Every row gives one point. Two turns around zero, p and q, are shown by what they do to some points. Write where each new point lands after one turn and then the other. Backwards means that the second turn is done in reverse. Each puzzle has new turns, and all numbers are rounded.
In the rows, 128 means zero.

Turn p:
[104 106] => [119  97]
[143 149] => [130 154]
[102 129] => [105 115]
[163 128] => [158 147]
Turn q:
[147 121] => [112 115]
[140 171] => [159  96]
[138 134] => [128 116]
[120 110] => [116 144]
[ 96 103] => [122 168]
Where do these land?
q, then p: [144  90] => [ 91 111]
p, then q: [130 146] => [146 127]
q, then p backwards: [110 148] => [153 119]

Turn p:
[153 111 137 153] => [162 112 115 125]
[ 98 109 161 103] => [106  97 161 149]
[142 140 116 117] => [133 152 129 131]
[121 157 102 159] => [114 144  88 106]
[157 119 150 119] => [157 125 137 152]
[ 98 131 103 116] => [ 97 138 140 106]
Turn q:
[ 88 113 139 146] => [104 139 140  90]
[162 104 142 142] => [164 123 156 128]
[156 163 149 101] => [125 135 134 184]
[112 132 105 142] => [117 110 113 110]
[105 131 126 100] => [112 153 107 129]
[144 126 107 138] => [144 106 119 127]
Where do these land?
p, then q backwards: [128 154 120  99] => [116 135 156 104]
p, then q: [112 156 127 139] => [111 120 105 112]
q, then p: [117 111 139 126] => [119 139 129 146]
q, then p: [128 152 134  91] => [114 130  91 108]
q, then p backwards: [119  90 109 154] => [130  96  98 153]
q, then p backwards: [164 105 140 160] => [147  78 135 117]

Turn p:
[ 87 130  97 115 114 149 125 146 114] => [ 99 103 158 145 140 104 150 133 140]
[130 107 126 160 130 129 135  90 149] => [114 149  95 149 125 121 100 121 108]
[153 161 155 158 138 146 109 155 121] => [159 157 153 141  95 156 139 146 136]
[178 152 130 153 160 127 138  95 124] => [155 190 122 108 112 119 110 123 110]
[153 161 143 151 144 101  96 135 105] => [180 144 155 126 120 146 128 138  99]
[103 112 128  77 107 140 101 137 128] => [109  91 123 122 162 132 154 159 144]
[119 127 145 131 161 132 121 150 107] => [137 127 135 127 108 138 168 122 114]
[147 142 152 143 128 125 155  99 123] => [121 163 127 110 121 148 104 113 118]
[124  95 113 115 102 127 136 145 117] => [108  87 126 118 118 115 120 137 134]
[106  98  98  89 111 126 142 139 165] => [109  86 100 131 153 102 128 117 165]
[108 122 122 118 114 107 149 117 154] => [116 113 114 132 153 127 109 100 138]
Turn q:
[126 199 140 140 109 132 138 114  87] => [107 154 118  94 132 131 189  88 121]
[114 113  72 151  89 121 142 127  85] => [ 92 102 116  95 177 122 146 159 156]
[133 112 141 150 140 140 133 127 120] => [141 116 113 137 116 143 139 138 138]
[154 125 136 100 138 109 138 112 135] => [129 146 130 132 107 108 106 113 150]
[133 121 130 123 116 125 105 115 100] => [124 112 103 128 138 105 134 114 129]
[111 123 136 142 152 111 115 132 143] => [120 118 137 161 125 148 121 122 121]
[150 126 155 144 135 123 117 163 124] => [168 117 131 138 135 147 133 104 137]
[117 109 143  99 132 118 144 135 121] => [138 138 142 151 127 100 131 139 141]
[111 115  72 112 142 163 131 141 172] => [119 111 167 103 117 132  92 178  97]
[131 136 155 119 127 138 117 115 193] => [143 166 123 141 108 145  89 125  89]
Where do these land?
q, then p backwards: [132 157 124 126 114 133 161 119 127] => [142 145 140 113 144 153 143 117 114]
p, then q: [111 120 142 113 120 145 149 141  79] => [138 155 130 153 137  96 152 159 119]
q, then p: [112 102 158 125 130 155 140 169 107] => [149 132 118 104  75 131 107 112 140]
q, then p: [141 113 129 104 143 112 120 119 160] => [147 125 135 151 140 144 117 158 111]
p, then q backwards: [106 168 129 130 139  87 136  77 142] => [126 157 144 123  81  95  98 155 154]
p, then q: [174 103 137 152 145 133  96 127 144] => [138 111 137  75 163 135 119 114 141]
p, then q: [120 144 125 133 131 142 120 164 133] => [147 153 117 131 129 153 122 137 136]
p, then q: [121 166 100 131 116  80 149 114 130] => [121 117  99 158  90 117 116  86 124]
p, then q: [103 134 120 143  98 131 148 123 130] => [118 121 110 160 129 139 135 130 102]
p, then q: [151  94 116 126 171 155  85 114 147] => [112 120 170  87 159 147 128 124 170]
p, then q backwards: [127 115 154 107  92 152 112 134  91] => [104 125  80 156 142 149 150 126 133]
q, then p: [138 119 104 145 137 113 121 136 146] => [122 127 109 146 128 133 149 152 128]
